Rows are points. A path goes straight from each point to the next, and from the last back to the first. The post is the endless flat space through its rows: a point in 2 columns, a line in 3, a plane in 4, and so on, so that a path can go around it. How many times does the path go around the post? Going back the other way cancels.

Post (2 x 3)
[[-31  16  10]
 [ 13 -35 -14]]
Path (21 x 3)
[[-59   6 -10]
 [-58  52   1]
 [  3 -56 -12]
 [ 26 -71   0]
 [-49  -3   7]
 [-10  -5 -36]
 [ 56 -38 -43]
 [ 15 -22   0]
 [-14  30  32]
 [-31  14  45]
 [-11 -30  -9]
 [-36  13 -11]
 [ 22   3 -13]
 [ 24  -8  13]
 [  4 -61  15]
 [ 23 -57   0]
 [  9  19  29]
 [-53  12  26]
 [-17 -37 -34]
 [-44  29  -3]
 [-37 -37   5]]
Times around: 2

Post (5 x 6)
[[-13  25 -16  -8  20  33]
 [  4 -26   0   9 -49  11]
 [  6  -2  -2 -15  12   5]
 [-39  50 -19 -27 -21  23]
 [ 23  16 -17  21 -57 -17]]
Path (22 x 6)
[[-14   5  22   3 -41  -8]
 [ -9  -3  33 -42 -65  19]
 [ 21  25 -33  10 -12   6]
 [-11  39  -7 -52 -33  38]
 [ 11  21  27  -9 -63  18]
 [-70 -12  24 -11 -67  24]
 [-26 -20 -10  11   5 -11]
 [  3  -9   4  33 -44  20]
 [  2  23  11 -35 -32  15]
 [-26  43 -45 -38 -48   9]
 [  8 -54 -15   3 -29 -10]
 [-41  15   5  -3 -56 -24]
 [-17  48  24 -11  -2  16]
 [ 20  54   7  11 -11  17]
 [ -8  23 -12 -25 -50  38]
 [ 41  37 -40  22  -7 -26]
 [ 52 -13 -34  64  -9 -49]
 [-61  12   2  -7  20  55]
 [-42 -11  48 -68 -23  48]
 [  7  63 -26 -72  38 -20]
 [-21  -2 -45  12 -34  25]
 [-38 -34  15 -30 -25 -10]]
Times around: 3

Post (8 x 9)
[[ 38   0  22  15 -20 -14 -21  -2  -9]
 [ 37 -31  37 -33  -5  62 -29  -1  34]
 [ 25   8  22   7  -2  43  25  -2  -1]
 [ 43  31  10  -4  -9   6 -28 -30  11]
 [  1   1 -53  19   9  26  80  -3 -11]
 [ 13  -3   6  -4  50  34  49  16  -5]
 [ 39  11   7 -21 -32   2 -22 -21 -25]
 [ -5  18  17   0 -23 -14 -28  11   9]]
Path (25 x 9)
[[ 22 -25   3 -12 -35  46   7 -17 -46]
 [ 37  -6  28 -29 -19  40   0 -34  -1]
 [ 32  -8  16  -5 -23  -3   7   2 -14]
 [ 44  35  -6  10   0  66  37 -31  23]
 [-15  13  -1  29  71  -7  87  32 -15]
 [ 26   8  53 -37  51  53 -43 -20  77]
 [ -4  -2 -51 -39 -57  29  24 -16  -8]
 [  7   2  -2   4 -18  12 -12  31  -5]
 [ 41  41 -17  17  -1  48  38 -35 -46]
 [-26  44   2 -18  71  21  32  29   2]
 [ 20  39  67  24  40  19  46  33 -28]
 [  0   1 -45 -12 -33 -30  15 -29  15]
 [ 29  46   8  45 -43  64  45 -66   0]
 [ 79   6  14  37  38  21  39 -19 -49]
 [ 14 -15  33 -35 -13  25  -2  -5 -20]
 [-27   1  36 -46   6  18  12  26   6]
 [ 12   7 -27 -26  -5 -16  46  42 -68]
 [ 43   8  19  -1 -35  34   3   5  10]
 [ 49   9  21   1  43 -25  51   0 -37]
 [  7   1  26  17 -28 -30 -22  -9 -20]
 [-12 -11  -3  -5 -61  -5   8  16 -66]
 [ 85   4   4  15  25  21  10 -24  -4]
 [-14   1  -8 -36 -42 -47 -27  18  31]
 [ 29  -5 -33 -13 -33  50  -8 -49  51]
 [ 59   4  30 -17  16  42  12 -23 -49]]
Times around: 1
